Each row is a point. The points of each table are mixes of a few directions, plus a little noise. Count the directions of each table, and those that both share. Where both have some left over, give the other angles between the two spaces (their principal angles), to ten degrees, smallest first.

First (5 x 3):
[[-25 -40 -36]
 [ 11  18  17]
 [-29 -47 -43]
 [ 21  35  32]
 [ 20  34  30]]
Second (7 x 3):
[[ 45  22 -46]
 [ -9  -8   0]
 [ 22  29  16]
 [-64 -55  11]
 [ -4   6  23]
 [ 44  26 -35]
 [-32 -18  27]]
Directions: first 1, second 2, shared 1

First, 8 rows:
[[ -5 -18  10  25]
 [-13 -45  24  62]
 [  0  -1   1   2]
 [  2   8  -5 -12]
 [-10 -35  19  48]
 [ 15  55 -29 -75]
 [ 14  51 -27 -69]
 [ -4 -14   7  19]]
Second (7 x 4):
[[ 47  10  28  12]
 [-17 -16   0  14]
 [-11  24 -29 -46]
 [ 35  42  -5 -44]
 [-16 -36  14  44]
 [-59  -3 -42 -29]
 [ 20 -24  34  49]]
Directions: first 1, second 2, shared 1

First, 8 rows:
[[ 29  13 -21  62  -7 -25]
 [ 24  11 -17  50  -6 -20]
 [ 30  14 -21  63  -7 -25]
 [-17  -8  12 -36   4  14]
 [-26 -12  18 -56   7  22]
 [-35 -16  25 -75   9  30]
 [-29 -13  21 -62   7  25]
 [ 25  11 -17  53  -6 -21]]
Second, 8 rows:
[[ 11  -6  -5  16  -4  -2]
 [ 15  -8  -7  23  -6  -3]
 [-43  23  20 -65  17   9]
 [ 51 -27 -24  78 -20 -11]
 [ 20 -11 -10  30  -8  -4]
 [-62  33  30 -95  24  13]
 [-21  11  10 -33   8   4]
 [ 30 -16 -14  45 -12  -6]]
Directions: first 1, second 1, shared 0; angles 30

First (7 x 9):
[[ 24   2 -15  -2  18  12   4 -48 -28]
 [ 40  38 -18   6   9 -12  29  59 -31]
 [-29 -49 -11 -63   0 -19  14   0  43]
 [ 20  45  12  45  11  27 -33  25 -27]
 [-10  -6   8  -8   6  26  15 -18  -7]
 [-33 -23  15   4 -24  -7   6 -26  22]
 [-13  -5   7  18 -18 -27 -35   9  27]]
Second (10 x 9):
[[  4 -49 -27  16  10 -20 -24   0  24]
 [-22 -23 -13  -6  38 -20 -25  -8   1]
 [-20  11  -4  -9 -11   6  -9 -10 -19]
 [ -9 -52 -37  37 -30   0  -7  26  13]
 [ 20  33  15 -30   8  -9 -20 -46  -3]
 [ 29  -6  -6  -7  -1 -15 -24 -29  16]
 [ -5  22  17  -2   0  13  25  14 -12]
 [-16  22  10  -6  -9  13  11   6 -18]
 [ -3  63  55   9 -23  56  95  65 -28]
 [ 26 -19  -7  -2  17 -21 -20 -19  23]]
Directions: first 5, second 4, shared 1; angles 60, 60, 70

First, 9 rows:
[[ 51  13  11  56  53  46 -19 -41 -30  17  38]
 [-15  -2 -28   7 -11  -1 -10   3  19  -2   0]
 [-35  21  44   6   6 -26  28   0 -42 -20 -17]
 [ 27 -19  -2 -37 -17   0  -1  16  23  12  -7]
 [-33  -5 -55  -8  25  13 -15 -24  23 -17  28]
 [  7  -6   0   1 -42 -14  -2  30  18  11 -24]
 [-46  -4 -21 -28 -16 -22   8  10  17 -19 -11]
 [ 56   1  30   7  42  32  -3 -26 -27  16  25]
 [-10   2  22  -4 -40 -28  13  31  -1   1 -33]]
Second:
[[ 20  -5   4 -13   5 -23 -41  59 -43  10  17]
 [  2   0  -1  -3   1  -2   4 -15   7  -5  -4]
 [ 33  -5   1 -27   9 -37 -40  26 -32  -2  10]
 [ 15  -1  -4 -17   5 -16   1 -39  13 -15  -8]
 [  4   2  -8 -12   3  -3  30 -87  45 -25 -21]
 [-27   2   5  28  -8  29   9  41  -8  18   7]
 [-20  -1   9  27  -7  21 -18  95 -41  31  21]
 [  1   2  -7  -8   2   0  28 -76  41 -21 -19]
 [-36   3   5  36 -11  39  17  40  -2  21   6]
 [ 18  -3   0 -15   5 -20 -21  12 -16  -2   5]
 [-10   3  -4   4  -2  12  31 -55  36 -12 -15]]
Directions: first 4, second 2, shared 0; angles 60, 70

First:
[[-44  -5 -42 -50  16  22  15  13 -40  51  -4 -19]
 [-27 -11 -25 -67  -7  30  17   6  16  29 -16  -4]
 [-11   5   4  -9 -31 -41 -32  16 -12  -7  30  32]
 [ 16   1  12  12 -14   2  -9  -9   1  -1   6  41]
 [ 53   5  21  69  13  -1 -25  -7  44 -17  12 -40]
 [ 20   1  32  38  -8 -33  20  27   5  -1   3  25]
 [-31  -4 -37 -43  20  50  13 -27 -37  24 -20  -4]
 [ 22   7  35  51  12 -30   1 -20  23 -77 -11 -30]]
Second, 10 rows:
[[-36  15  10  12  30  -1  -2  -5   5  29  34  15]
 [-12  12   3  14   8 -10 -24  -1   5  14  36   2]
 [  0  -9 -16  11  13 -12 -40  25   4  25 -11   3]
 [  8  -3  -2   2  -5  -5 -10  -1  -4 -11  -7   1]
 [-14  15  29  23   5 -16  -9 -66 -40 -94  -6  45]
 [ 95 -21 -26 -28 -89   2  -9  27  13 -32 -14 -69]
 [-34   2   1  -1  35   9  17  11   7  43   0  13]
 [ -4  11   3  18   1 -14 -34  -5   1   1  35   1]
 [ 40 -17 -17 -26 -35  13  18  28  14  10 -21 -37]
 [-43  -4  15 -26  37  35  94 -13  -6  14 -44  27]]
Directions: first 6, second 4, shared 2; angles 60, 90

First (11 x 14):
[[-26   2  46  -2 -17  17  -5  43 -32  35  28  15  13  -5]
 [  8  -3  -2   1   0   6   7   1   1  -1  -3  -2   1  -6]
 [  0  -7  28  10   8  22   1  14  -2   1  -8   7  29   1]
 [  2   9 -24 -25 -39 -12  23  14 -27  31  31  -8 -53 -37]
 [ 25   3 -44 -18 -26 -10  33  -8  -8   7   8 -14 -47 -39]
 [-40   7  25   4  12 -17 -42  -3   3  -2  12   7  16  43]
 [ 17  -7  -9   9  15   6   4 -14  18 -20 -24  -4  14   4]
 [-71   7  58  23  43 -23 -87 -10  20 -18   6  20  53  95]
 [ 20   6 -56 -17 -12 -27  16 -29   8 -11  -1 -17 -50 -17]
 [ 32   3 -52 -14 -11 -13  30 -22   7  -8  -5 -17 -41 -30]
 [ 33 -21  30  26  29  53  18  12  13 -20 -43   8  64  -8]]
Second, 10 rows:
[[-33 -25  15 -14  -3 -10  24  23 -56  28  -4  -6 -19  -3]
 [ 25  18  28   8   0  25  57  27  25  12   9  27 -14 -37]
 [  9  13  -4   3 -17  -2 -72 -29  34 -21  -7  11  13  11]
 [  1  43  12  43 -23 -30 -66 -32  72 -20  28   4   7  16]
 [ 20  21  -3   0   0  19  29  17  15   6  26   3   5 -16]
 [  0   8 -14 -56  17  23  56  31 -25  20  18  26 -34 -13]
 [-20 -38 -15  -7  36 -20  31 -14 -30 -12 -43 -18 -14  21]
 [-14 -20 -12 -15  15   1  47  20 -49  19   0 -18  -4   2]
 [  0 -16 -22   6   4  -1 -12  -6 -26  -6  -6 -34  30  14]
 [ 12  -1  17  33 -31  -7 -92 -34  38 -26 -25   5  30   3]]
Directions: first 3, second 6, shared 2; angles 60

First (8 x 18):
[[ 11  -9 -56  44   2  11  12  34   1 -95 -31  21   1 -22  69  17 -17  -7]
 [-24 -36 -25  24  13  18   9  38   8   7   9   6  75 -23 -25 -17 -45  37]
 [-17  30  62 -12   5 -26 -17 -17   3  -1   9 -31 -51  61 -12  23   8 -39]
 [ 18   6  -3 -32 -15  10   8 -34 -12  54   4  11 -15 -29 -16 -31  30  10]
 [ -6  24 -12  -2 -12  20  32 -26 -19 -13 -18  15 -63 -31  21 -51  16 -12]
 [ 11 -32 -10  11  13 -14 -27  35  19  -3  12  -6  74  18  -8  52 -19  18]
 [ 43  -7 -13 -18  -9 -16 -24  -7   3   7  -1   5  13   4  18  43  29  -1]
 [-37  20  55 -17   3  -2   6 -21  -5  44  18 -21 -34  25 -46 -35  -3 -10]]
Second:
[[-16  18  18 -35  -6  -4 -38  -3 -27  -9  31 -49  24  79 -27   2 -26 -39]
 [ -8 -30   5  28  22  -3  31  25  39 -17 -10  -5  55   2 -16  35 -19  27]
 [ 19  31  14 -29 -16   1  -3 -53 -22  46  -6  19 -91 -31  10 -29  47 -14]
 [ 17 -27 -24  25  40  31  44 -30  -2 -12 -50  32 -33 -80  16  39 -15  22]
 [ 34 -14   8   2  27   5  31 -47  13  29 -38  28 -51 -62   6  48  27  19]
 [ 23   2 -28  13 -39 -29 -46  46  11   8  19  32  15 -11  43 -20  39  13]
 [ 10  21 -20 -17 -36 -14 -61  19 -27   2  28   3  -4  22  27 -28  15 -22]
 [-32  -6   5  16  -9  -9   4  49  21 -25  22 -23  68  46 -18 -21 -24   6]
 [ -6 -16 -20  33   1   5  24  27  19 -15 -12  23  15 -35  15 -15  -4  26]
 [-28  -1  22  -5  20  14  29 -12   0 -13  -1 -32  15  29 -37   2 -33  -8]
 [-12  21  19 -30  -5   2 -15 -20 -24   6  16 -28 -13  41 -20 -13  -8 -29]]
Directions: first 4, second 5, shared 2; angles 30, 70

First (10 x 20):
[[  0  -2   3   3   1   3   3   1  -2   1   4  -1   0  -1   4   1   1   1
    1  -1]
 [  8 -26  14  27   7   6  12  -1 -19  18  37  -4   9   3  25   8  15   8
   14  -3]
 [ 51 -42  -9  49 -25 -70 -11   5 -28  42  39  26  39  48  30  33  39  38
    8  12]
 [ 35 -48 -24  16  20 -43 -35 -25 -37  41  34  38   2  28 -21   7  41   5
   42  11]
 [-22  24  -3 -30  10  24  -2  -4  16 -21 -27  -7 -20 -19 -24 -16 -19 -19
   -4  -2]
 [-53  36  12 -47  35  78  11  -9  22 -38 -30 -26 -43 -52 -32 -36 -36 -42
    1 -14]
 [ 21 -53  19  48  16   1  13  -6 -38  38  67   2  16   9  37  14  34  14
   29  -3]
 [-10  34  -6 -20 -21  -4   0  11  26 -23 -39  -6   0  -2  -8  -2 -22  -1
  -27   2]
 [-16  80 -21 -47 -56 -25  -5  29  62 -53 -95  -8   4   4 -19   0 -49   4
  -67   7]
 [-14   0  14   1  13  31  14   0  -1  -5  10 -13  -8 -17   8  -7  -5  -8
    4  -7]]
Second (10 x 20):
[[ 13  12 -36   1 -10  32 -12   2 -13   3 -38  34  -9  18 -21  -6 -11 -36
   17  -5]
 [  8 -29 -21 -28   1 -71 -23 -10  -1  11  27   9  -3 -10 -42   1  16  40
  -19  26]
 [ -4   9  19  17   7  27  10   1   0  -3  -4  -9   4   5  27   1   0 -15
   15 -14]
 [ 29 -43 -23  -6  38 -69 -55 -40 -25  35  27  35  -7  26 -43   2  47   8
   48  17]
 [  0  11 -47 -32 -40   0   3  22   6 -12 -28  19  -8 -15 -43  -6 -31   7
  -48  16]
 [-13 -12  69  30  38 -10  14 -15   8   3  47 -45  15  -2  60   9  29  16
   25 -14]
 [ 14   9 -46 -10 -16  19 -15   4 -12   3 -38  38 -11  13 -35  -6 -14 -27
    4   3]
 [-21  -4  65  20  20  -7  26  -2  16  -7  42 -51  15 -15  56   8  13  26
   -2 -10]
 [  5  23 -56 -23 -42  33   1  24  -2 -11 -53  33 -11  -2 -41  -9 -38 -22
  -31   6]
 [-32  22  75  32   6  46  51  16  23 -23  18 -62  17 -19  83   6 -10   4
  -10 -26]]
Directions: first 3, second 3, shared 1; angles 40, 70

First:
[[ 12  40   2 -29  22   1  -3 -23 -30 -28 -32 -15   7 -29   9 -26  -1   8
  -39  -4  -5   7  30  14]
 [  1  -9  -5  39 -14  -4 -17  38  10  20  31 -15 -33  16 -11  46 -12 -12
   24  20   2   3 -14  -7]
 [  6  69 -22  73   7 -10 -27  51 -17  -8  34 -72 -57 -13  -2  74 -28   4
   -9  29  -8   0   9  11]
 [  1  21  -3   2   8   0   3  -6  -9 -11  -3  -9   2 -10   5  -2  -2  10
  -12  -4  -2  -3  10   7]
 [-29 -30  -8  42 -18  -7  40 -11  39  12  43  36  29  23  12   8  19  30
   31 -31   6 -35 -39 -14]
 [ 27 -12  16 -57   4   9 -40  11 -26   7 -43 -10 -23  -7 -21 -17 -12 -46
   -8  33  -1  42  26   2]
 [  9  -4  17 -90  19  12  15 -64 -22 -24 -68  36  52 -22  10 -90  18   3
  -41 -24   1   9  30  11]
 [-26 -76   4  25 -32  -4  28   0  52  33  40  53  24  40  -1   6  19   6
   55 -20  10 -24 -51 -25]]
Second, 11 rows:
[[-10 -53  10   3 -14  -8  14  12  30  15  27  39  -4  11 -13   6   4  -5
   36 -30 -10 -15 -18 -26]
 [-22  78  22 -23  38 -62  11 -95 -18 -39 -77  -6  66  10  48 -14 -10  -6
  -41  44  31   1  34  45]
 [ 11  34   1  -1  14  -9 -15   4 -18 -15 -10 -25 -16 -18  -2   9 -15  -4
  -21   9  -8   8  25   8]
 [ 14 -53 -35  15 -44  83  -1  51   6  42  47  -6 -18   8 -15 -14  26  17
   21  -7   1  10 -53 -15]
 [ -3  73  44 -17  53 -94 -12 -35 -18 -54 -44 -10  -9 -26   5  26 -44 -25
  -28   1 -15  -5  75  12]
 [-16 -34  27  -3   2 -41  17 -11  29   1  10  45   8  12  -7   8  -4 -13
   30 -29  -7 -20   1 -20]
 [-16 -45   0   2 -21   6  24 -13  26  20  12  35  30  27   4 -16  18   6
   25  -8  13 -11 -34  -9]
 [-11  11  22  -8  16 -43   7 -28   7 -15 -15  17  14   2   6   7 -11  -9
    1  -3   0  -9  18   1]
 [ 30 -26 -22  18 -16  52 -27  92 -12  15  53 -27 -79 -32 -43  23  -6   1
    8 -24 -34   9  -4 -25]
 [ 14 -22 -45  12 -34  90  -5  32 -11  36  21 -29   1  10   1 -25  30  24
   -2  19  17  19 -48   8]
 [  8  36 -19  -2   3  29 -10  -6 -25  -2 -21 -37  10  -2  15 -14   4  10
  -28  33  16  17   0  26]]
Directions: first 3, second 3, shared 1; angles 50, 90

First, 9 rows:
[[-23   6  -3 -15 -41  37  -4 -21 -10   2  -5 -24  26 -42   8  15  -7  14
   11   2 -30  50  19 -38   1  -1  47   8 -46  -1 -22  23]
 [ -2   7   7  -7 -20   0  12  -6   0 -16   9  -5  16   8  -2  14   0  13
    3  -7  10   6  -4 -27  -2  -2   4  18  11 -30  -8  25]
 [-10   3  15   6 -12  -3  -1  11  -3  -3 -19  -6   4   4   8   2   0  12
  -14   0   9   3   2   9   2   8 -15  -6 -11   4  -8   4]
 [ 12  -9   0  24  45 -22 -12  23   3  19 -17  18 -35  18   2 -24   2 -21
  -19   8   8 -38  -6  61   3   8 -40 -28   6  43  19 -42]
 [ 18 -21 -56  -6  48  24 -22 -27   4  33  29  16 -29 -34 -13 -26  -3 -46
   27  10 -48  -3   8  10   0 -16  39 -12  -2  41  21 -46]
 [-21  13  31   3 -39   0   5  12  -7  -9 -27 -18  20   2  14  17  -2  32
  -17  -1  13  18   5  -6   3  12 -11   1 -24 -10 -19  26]
 [ 16   1   0  -6   7 -18  16  -2   9 -20  25  12   3  28 -12   7   5   0
    6 -10  24 -21 -15 -17  -5  -7 -11  20  45 -36   8  15]
 [ 27  -5 -21 -16  18  -8  16 -19  12 -18  48  16  -1  17 -23   3   5 -15
   24 -11   8 -19 -14 -32  -6 -19  14  26  55 -40  15   9]
 [-15   4  24  19  -5  -6 -11  24  -8  11 -43  -8  -7   1  17  -5  -3  12
  -27   7   7   0   7  38   4  18 -30 -23 -32  33  -6 -12]]
Second (10 x 32):
[[  6   4  -2  -2  -3   0   8  -7   7 -13   2   8   6  12  -4  -6   4   4
    4   8  17   1   0 -19  -3   4   0  12  14 -21   0  -6]
 [ 33 -32 -25   4  45 -16  -1  -3   1  -3  19   7 -30  26 -22 -20  11 -21
  -21 -19   9 -21 -21  18   1 -11  12 -25  30  45  11  -6]
 [  7  59  41  23  29  15 -12  25 -16  80 -10  23  46  20  54   9  -3 -57
   59  42 -11 -44  22  51  -9  -2 -74  44 -30 -95 -24 -84]
 [-20  11  15  -4 -11  -6  17   1  26 -37  26 -21 -21  -8 -23  -2  -2  15
   -3  -9 -13   7 -27 -11  10  -2  24  17   4   2  28  37]
 [ -5 -18 -20 -10 -19   1 -19   2 -22  20 -25  17  12 -29  18  25 -13  10
   -1  -3   1   0  36   0  -8   1 -21 -26   4  11 -12   4]
 [ -3 -16 -28  -9  -5 -11  -4  -6  12 -19  -6  26 -18 -15 -10  -5  -6  15
    0  10  14  -6  16 -12  -4  12  -9 -13  31  11  26  -9]
 [-24  12  15   5 -10   6   1   5  13  -9  -2 -19 -14 -18  -3  -8  -5  11
   -4   5 -20  15  -8   7   9   7  13   2 -28  18  13   8]
 [  0  -1   8   4  -3   6  12  -8  10 -25   2 -22  -6  14 -16 -21  11  11
  -17  -2   4  23 -20 -16   7   6  36   4 -16  18  -3  12]
 [ -6   4   6   2 -10   8   8  -6   9 -19  -5 -14  -2   6  -9 -16   6  13
  -10   7   4  21  -8 -17   4  10  25   7 -17   8  -2   3]
 [ 11 -25  -9 -13 -12  -2 -11  -1 -39  24  -1  -4  26  -7  16  44  -6  -2
   -7 -38  -2   0  15  -2  -6 -25  -6 -24   8   4 -36  43]]
Directions: first 3, second 6, shared 2; angles 80
